Each row is a point. A path goes straight from each point to the next, and from the last back to the first. The post is the endless flat space through its rows: a point in 2 columns, a line in 3, a plane in 4, and so on, so that a path can go around it. How many times does the path go around the post? Going back the other way cancels.

Post (1 x 2):
[[13  1]]
Path (10 x 2):
[[  8  42]
 [ 28  22]
 [ -5  35]
 [-19  10]
 [-15 -43]
 [ 19 -47]
 [ 60 -31]
 [ 13 -50]
 [  0  -7]
 [-39  19]]
Times around: 0

Post (3 x 4):
[[  7  22  51  58]
 [-12  11 -15  39]
 [-22   4 -42 -22]]
Path (10 x 4):
[[ 13  32  27 -34]
 [ 23   5  11  31]
 [ 13 -26 -13  13]
 [-23  -7  21  -4]
 [-37  12 -23  56]
 [-24  61  28  40]
 [  1  62  -9   0]
 [-47  37   9  31]
 [-39  14 -16 -13]
 [-17  46  -6  34]]
Times around: 1

Post (7 x 8):
[[  9  11 -37 -28 -15  13   0  26]
 [ 11  17 -53 -33 -40 -13 -44 -48]
 [ -6  -4 -56  23  71  -2   1   9]
 [ 13  17   4 -21 -29 -31 -73 -21]
 [  2 -12  66 -39  61  14  -2 -16]
 [ 18   6 -14   5 -39  79   4   9]
 [ -9  -6  32  18  79 -17  52  -5]]
Path (8 x 8):
[[-18  35   0 -16  12 -34 -15  -6]
 [-12   2 -33 -17  14 -10   0  29]
 [ -9 -41  29  22  31   6 -38   0]
 [ 11 -22   2  -1  72   4   0 -25]
 [ 31 -11 -23  18  26  -8  13 -13]
 [ 11  -8 -34 -17   1 -25  -8  -8]
 [ 12   4 -27 -27  64 -35   3  12]
 [ 23  33 -11 -61 -45  28 -42  42]]
Times around: 1

Post (10 x 11):
[[ 13  11   0 -24 -13 -20  14 -11 -24 -25  20]
 [ -2  14  67  21   0  17  -8  12 -13  -8  -4]
 [  6  23  19  38 -10  14  16   0  -2   8  13]
 [ 16  15  10  15 -38  38  17  -2 -16  -2  -9]
 [ 10   2 -25  15 -23  27  -6  25  37   3 -33]
 [ 12   8   5  29   5  30   3  22 -22  15  -3]
 [ 27   0  19 -29   3   5  29 -12  -6  10   5]
 [  3   8 -10  29  11  11 -58 -26   4 -31   9]
 [  9  13 -16  36 -11   4 -25 -12   2   0 -34]
 [  1  -3  -8   7  -6  -5 -95  -5  24   6   2]]
Path (6 x 11):
[[ 11  27  -6  23  -6  13   4 -28   5   5 -16]
 [ 20  37  22  22   4  27 -10  12   7  -4   2]
 [-11  28   8  23  -7  22  -6   8   6  -9  10]
 [ -4  -8 -16  18  -8  -4  -7   9  -2  -3 -18]
 [ 15 -31  13  -2  -7  20  -6 -14   5   8   3]
 [-16  -6  -7  -6 -26  16   6  16   0  -4  -1]]
Times around: 0

Post (13 x 14):
[[-10  -8 -37  -8  10   7 -36 -42  16 -49   2 -73   2  51]
 [  6  24  27 -35 -13  -3  49  10 -41 -12 -52  -9 -13 -31]
 [ 16   7 -59  -1 -31  43  35 -14   7 -51   9 -39  18  21]
 [-27 -14  51  81  27  21  25  40  41  39 -40  16 -11 -30]
 [ 12  10  21 -42 -11  45  -9  28  -3 -30 -21  13   4 -12]
 [ -7  -3 -27   6 -15   5  11 -35 -24 -37  35  23   1  52]
 [-12  -8 -41 -32  21  65   4 -59 -27 -32   3 -43  32  65]
 [-14 -10 -90   9 -11  33 -43 -60 -31 -35  -7   4  12  14]
 [ 38  37  18 -29 -33   0  13  16 -62  23  -2 -18  42 -25]
 [  1  16   6 -74  28  -7  47  49  13  40 -28  -8  -4 -30]
 [ -9  -3  32  48  10  39  21  -7  -2   7  40  -6 -36 -49]
 [ 10  22  -1 -17  44   1  29  76 -39 -20 -26 -10  11 -27]
 [ 12  16  -4 -38 -12  23  22  65 -45  36 -31 -15 -29   8]]
Path (7 x 14):
[[ 24   4   0  20 -42  51  31 -14   5  20 -52 -15  14  37]
 [ 30  -2  27  -9 -10  24  14  21  44 -20   8 -42  -2  17]
 [ -5   7  -4 -12  15  58 -17  29 -12 -14 -20 -27 -68 -14]
 [-17  48   3  13 -10 -22  -9  12 -25 -20 -44  33  21 -10]
 [-21  -6 -12  21  29  31   2  -3 -11 -19  33  -9  13 -27]
 [-12 -19 -40   8  17   5 -12 -47 -21 -18 -12 -42   4 -11]
 [ 18  -6 -22  14  -9  52 -36  13 -46   4 -53  24   7 -10]]
Times around: 1

Post (17 x 18):
[[-10 -10   7  -8 -55   9  23  -1 -22 -43  13 -17  40 -59 -48  36 -84  -8]
 [ 10 -11  -6  -7  69   2  40 -40 -26  37 -53 -12 -14 -47  32 -28  -3  45]
 [-36 -35 -35 -17 -17  -3 -16 -19 -83  61  17  10   0  14  35 -15   5  47]
 [-35 -23 -16 -18 -50  64 -57 -28 -37  53   4  -7 -72  40  89 -46  47  -5]
 [  8   1 -46  15 -14  48  21 -33  -2  25 -29 -14  56   3 -46  -4  -6 -38]
 [ 47   7  43   6   3  29 -32  -7  18  63   9 -60 -17 -12  30  52   7  28]
 [ -4 -36  44   9 -38 -13  32  17 -35  14 -47 -86  11 -14 -47 -18 -27 -31]
 [-34 -15 -29  -8 -53  27  23  17  46  -3 -19 -43   9  26 -19 -53 -71  52]
 [ -3 -22 -17  59 -41  24  -4 -54  38  14  -3  15 -30  18  -9 -48 -36  25]
 [ 10 -23 -12  37 -64   3  30  32  65  22 -28  -8  -8 -17 -28 -34  -2 -36]
 [ 16   2  -9 -25   4   3  23 -34   1  50   2 -12 -40   8 -26  23 -42  13]
 [ 39 -23   0 -37  26 -27   1 -16  44 -19  42 -34  -3 -52 -70  -6 -22  21]
 [  3  -8  30  11 -53   9 -25   6   7 -23 -36  -4 -70  31   0  21  16  34]
 [ -7  14 -25  35  29 -14 -10  -5 -70  -6 -18  19 -23  -5  18 -28 -25 -35]
 [-20  -9  29   0 -37 -32 -29 -31   3   4 -17  -7  17  -1  13  25 -27 -37]
 [  4  23  46 -10 -10  44 -38 -13 -47  34 -14  44  25   4 -19  23 -38 -13]
 [  4   5  24  19  22   6  65 -11 -21  -8   7  16  -8  22 -11 -16  -7 -12]]
Path (14 x 18):
[[-42 -15   0  -4  20  49  14 -30 -14  44  32  -9 -16  17  -8  -3 -45  27]
 [-52 -44  31  10 -61  26 -11 -21 -22  -7 -18 -28 -12  15  17  23 -35   1]
 [-22 -41  32  -2  -8 -33   5 -30 -18 -34  32 -45 -27  -4 -10  33   2  -7]
 [  8  -8 -10  -9   5  25   5 -31  21  13 -18 -55   4  -2  -9  12 -59  29]
 [-17   0 -49  13 -38 -20  18 -46 -56   4 -68  20 -29  42  27  11 -55  24]
 [-18  12  18 -12 -16 -15  -8  17 -23 -30 -35  -1 -15  -7  39 -27   7  24]
 [-38 -32  -6 -10 -35  -6  11 -62 -33 -12  20 -11 -26  10  13 -16  14  48]
 [-29 -21   7  22  -6  33  26  -2 -30 -16   7  -6   7  -5 -50  -4  -4  46]
 [-25  43  32  -6 -25  16  -8  20  15   5 -12  20  -5 -12  23 -28 -53  -9]
 [ 42  -5  13  -1 -39  29  55  27 -14   4 -25 -14 -21  24 -54   3  28   8]
 [ 21 -15 -13 -43   1  18 -13  -1 -15  11   6   9 -41 -12  16 -26 -42 -12]
 [  2 -24   7  25 -21  28   7   4  -4  11   1   5 -15   1 -76 -22 -69 -21]
 [  5 -49   6  24 -37  -3 -22 -12  -4  58 -34 -41 -28 -43   8  11  17  46]
 [ 17  -6  31  33  25  45  39 -40  -1  19   4  -7  11 -36 -42  -3   3  33]]
Times around: 0

Post (17 x 18):
[[  5   3   9   1 -51 -27  17   5  20 -43  54  37  24  41 -19   6  -5 -19]
 [ 10 -44  43  12  30  -4 -20  -8   5  30  14  -3   7  -2 -18  15   2 -11]
 [ 15  11 -20  16 -12 -26  -9  -6 -20  18  -6 -11   1  -6  27 -19 -15  33]
 [  0 -10 -30 -20  -9  -6 -26 -12 -13   5 -27 -11   1 -31 -14  17 -17  15]
 [  5  22 -16  -5  -4 -15   0  21  33   7  31  39  14  25  -8  -3  -4 -40]
 [-17 -16  55   5   2  26 -18 -10   5  15 -14 -14   8   4  23  -5  -3 -31]
 [-13   6  10 -11  -4 -35  13  -3 -18  29 -27 -45   3 -12  -6  -8 -15  20]
 [ -2 -20  36  25  24  31   1  14   5 -13 -12   1  16 -13 -18  -5   5  -2]
 [  6  -5  21  11 -11  -3  -4  44   4 -22  51  28 -13  13  -3   9 -33 -45]
 [-15  -9  34   0  40  -9 -30  -2  20 -17   1 -23   0   1   7   4  -9  -6]
 [-19  -6  35   9  15  30  -9   3  23  15  34 -18  24 -17   6  23  -2  -6]
 [ 13  30  27  -4   3  -1  14   3   7 -29  37  55  10  25  -7  27 -18 -44]
 [ -8  -6 -29   2  -2  -3   8  -8   4  24 -25 -38 -23  -9   8  23  21  -1]
 [-20   0 -41  20   2 -32  -2  -9 -28  19 -22 -27  22  14  -3  14 -25  14]
 [-29  26 -33  19   5 -23 -22 -23 -29  24   3 -20  -9  -8 -24   5   9   9]
 [ 20 -19  32 -12  35  19 -10   8  -6 -16  23 -28  12   4 -14 -12  -3 -25]
 [-28  17 -25 -23 -12 -26  -7   1 -35  28 -13 -11  -8  22   3   4  -3  38]]
Path (28 x 18):
[[-33   3 -12 -27 -43   2  -8  22  22 -27  13  16  -3   2  38  16  10   1]
 [ 14  -5  33  12  26 -10  21  22 -21   6   5 -62   1 -13   2 -24  34  10]
 [  4   0  39  -6 -37 -12   0  16   0  35  -4  10 -22  47  16  -3  11 -15]
 [  3  10  17   5   5  17   4  -5   7 -16  16   8   0  10   3  30 -27   8]
 [-31  16 -27  15  25   3 -33  -8  26 -11  15  31  29  13  -4 -22 -22 -12]
 [ 30 -13   5   8 -10 -14 -17 -12 -22 -35  14  28  -5  33   7  12 -51 -40]
 [ -9  30 -12  -5  -4  19  -6   2   3  38 -19  34 -10  32   5   1  17  -5]
 [ -7  14 -19   7  26  12 -23 -27   0  21 -22 -67  24 -36 -23   8  38 -12]
 [ 27 -12  14  37  19 -21 -43   2 -66 -59  -5 -26  16 -32  22 -29 -59 -22]
 [-11 -35   9  14 -29  -7  25  27  17 -29  19   6  25  24  37 -25  -2   8]
 [ 31 -50  26   5 -33  20   1 -18 -16  36  24  -1  12 -30 -43 -11 -18  21]
 [-21  20   3   8  -3  25 -29 -17  -3   2  14   7   1  -3   1  35 -23 -16]
 [  5 -20  46  -8 -28  10  39  22  43  10 -47   1  20  20  12   3  40 -14]
 [  8 -13  35 -10   8 -38 -14  11 -14  -7  17 -18   3 -10  -3  28 -49  23]
 [ 42   1 -13 -24  26  14  -1  15 -26 -20 -20 -14  19   1  -9  -6 -37  11]
 [  9  17   9  36 -15   4 -41   0  23  21   8  34  -3  -8 -13 -12  -5 -27]
 [-11   6  -2   2 -21 -19  -2   1 -37 -15  -9   4 -25  10  -3   6 -50   9]
 [-19  17  13   0  11  -5  13 -22  -3   2  14 -11   9  30  -8   2  19 -30]
 [-13   9  17 -22 -14  -3  23   6   9   6 -15   1  16 -18   1   0  15  20]
 [ 11 -17   9  12 -17 -13  10   0 -29   6 -17  -9  25 -11 -23   3   8   4]
 [ 14 -45  25 -26 -22 -27 -10  -3  17  42  56  11  12   0  -5  36  -1 -49]
 [-35 -30  -4   2   6 -21  -1  16 -23  27   1 -19  -6   6 -31   4  16   4]
 [  1  27  35 -19 -22 -26  27  12  -5   4   5  -1  37  31  50  -5  -8  -7]
 [-38  -1  21   7  38   1 -32  -4 -18  19   7 -43  -5  -9  -4  28  -8 -48]
 [-47  -8   7  39  17  -1 -25 -16  -2  25  17   2  21 -10 -30 -10  40 -41]
 [-33  18  18   6   1  18  -1  15  58   5   1  28   4  18  17 -16  28 -13]
 [ 17  11 -13  -9  18 -29 -13   6 -40 -12  27  17   1  34 -36 -18 -22   3]
 [-13 -35 -10   9   4  -4  18  14 -10 -37  48 -18  -1  -9 -95  27  -4 -36]]
Times around: 0

Post (17 x 18):
[[-12   7  13   5  -5  63 -22  47  -3 -22   6 -43   4 -19   4   0  -8  29]
 [  0  47   6  60   9   0   8   0  23   8  28   5 -46  -7   7  35  26   5]
 [-24 -11 -31 -54 -12  -8 -45  29 -17  28 -39 -14   7  -8 -13  21  -9  13]
 [ -7   5  -7 -10  33   9 -18  19  22  13  -4 -50  10 -15 -14  49 -14 -24]
 [  2 -18 -52  20 -10   3 -12  19  36 -21 -31  14   6  13   0 -29   4  14]
 [ 18  22  15  46  44  -1 -30  13  -5 -31   9  -5   4  54 -40  15  17  -9]
 [-21  11  14   0  16 -21   9  -2  21 -13  58 -11 -10  34 -55  40   9 -47]
 [ 28  -1 -48 -38  37  55 -45  28 -28   1 -24  -8   8  17   9  -1 -37  -5]
 [  5  39   1  18 -28 -14 -12 -22  20  24  20 -34  12  72 -28  32  35  21]
 [ 25   1  32  22  38  19  34   4  27   9   2  -3  -6   7  25   3 -15 -17]
 [ 36  22 -40  22  22 -29  -9  23 -15 -13  41  11 -20  12 -19  18 -20  20]
 [ 35   5 -49  11   0 -17  22  -1   2   2 -45   5  -8  26 -11 -22  12 -26]
 [-29   6 -22  12  -8 -39 -22  11   4  22  -8 -12   7  36   2 -31  12   9]
 [  0  35  -6  19  -5  -8 -14   9  33 -31  -5  17  33  30 -11 -13   5 -11]
 [-32 -23 -12  41  13  16  48  25   9   2  -4   1   1  -9  -3  28 -44 -14]
 [ -3   2  24  29  27 -26 -11 -21   1   9  32  20  24  15 -19  -1  21 -32]
 [-19   8 -34 -22  -2  52   2  51 -29 -10   4 -16  19  11  26  53  36  54]]
Path (30 x 18):
[[  2   3 -20  51  15  -5  26  15  41   6 -20  -6 -14  16  -2   1   3 -13]
 [ 26  44 -10 -11  51  -2 -36  10 -36  33  -2  21   5  34 -26  32   5  11]
 [-22   6  -5  -5   9  80  22  23  13 -16  25 -57 -10   2  13  21  21   4]
 [ 10  19 -33  12  58  49 -25  47 -10 -19 -22  -8 -20 -35   9  25 -29  -2]
 [ 20  61  -7  36   2   2 -50  34  11  13  12 -34  -9 -19 -20 -43 -20  37]
 [ 35  49  15  15   5  49  -1  55  18  -6  19 -25  12 -12  26  -7   3  16]
 [  2 -24  -1  39  40  -8 -36  25  -9   0 -23   2 -25  34  16 -37  12 -10]
 [-40   2  24 -50  14 -44 -35   9 -32  -9  14  22  -4  24   0  47  22  11]
 [ 20 -41 -33  23   3  17  30 -23   2  36 -10 -19  21  46  16 -50 -22  10]
 [  4 -21 -47  21 -29  31   9  16  26  -7  -7 -32  -3 -17   0 -95   6  19]
 [ 48  44  21  12  19 -48   5  -4  29  13  52  47  12  16 -32 -25 -19 -48]
 [  3  34   8  49  30  -3  -3  17  -3   2  11 -29   7  51  19  -1  26 -19]
 [ -7  -6 -17 -13  -6   5 -17  19 -13 -34  12   3  42   9  16  -3 -25  12]
 [ -4  15  12 -27 -22  45 -37   0  51 -30  45 -49   3  20 -19 -25 -15  -2]
 [-40  36 -35  40   0   8  34  50  -2  -8  -5 -32 -18  -5   7  28  24  42]
 [ 16  35   4   6 -22  13 -22  -7  13  21  40 -37  41  53 -74  55  39  31]
 [-13  30  -2 -54  18  23 -46  29 -45 -34  38   0 -25 -26 -33  -1  13  13]
 [-33  31  17  18  -2 -14 -15 -10  27 -13 -32   9  41  24  31   3  29   9]
 [  8  25  -7 -18 -16  41  26  24  20  -8  13 -56  20   3  31  17  14  -1]
 [-20 -11 -31  33  34 -19  19  60  52 -31  13  30 -35  10   6  23  12 -18]
 [ 41 -28 -20  25  27 -29   1  17  11 -13  49  17   2  79 -53  -8  -3  48]
 [-19  -5 -15 -14  19  20   3  40 -11 -21  -2  -4   8  15 -17  36  40  25]
 [-39  12 -28   0  16   1  16  39 -27   2 -28  18  12 -15  18  21 -65 -17]
 [-22  41 -20  26 -41  34   2  10   1 -26  67  -6 -61 -10 -22  39 -19  -5]
 [-13 -28 -30  20  20  -7  22   1   0  21 -17  24  12  19   8  20  28 -49]
 [  5  36  33   7  -8   3  19  -4  44  11  34 -25 -15  60 -26  -1  36 -29]
 [-56   4 -59 -18 -17 -40  35  18  30  15  14  -7 -16 -21 -23  41  20 -23]
 [ 11  11  -2 -17   8   4 -14  -9  32   6  -4 -23  24 -10   5  30   7   6]
 [-18  39  58  85  34  12   5 -10  15   6 -10  20 -16  20   1  54   8 -21]
 [ 37  23 -31 -14  12  71  14  -3  45   3  17 -21  29  13  59 -29  -2 -46]]
Times around: 1
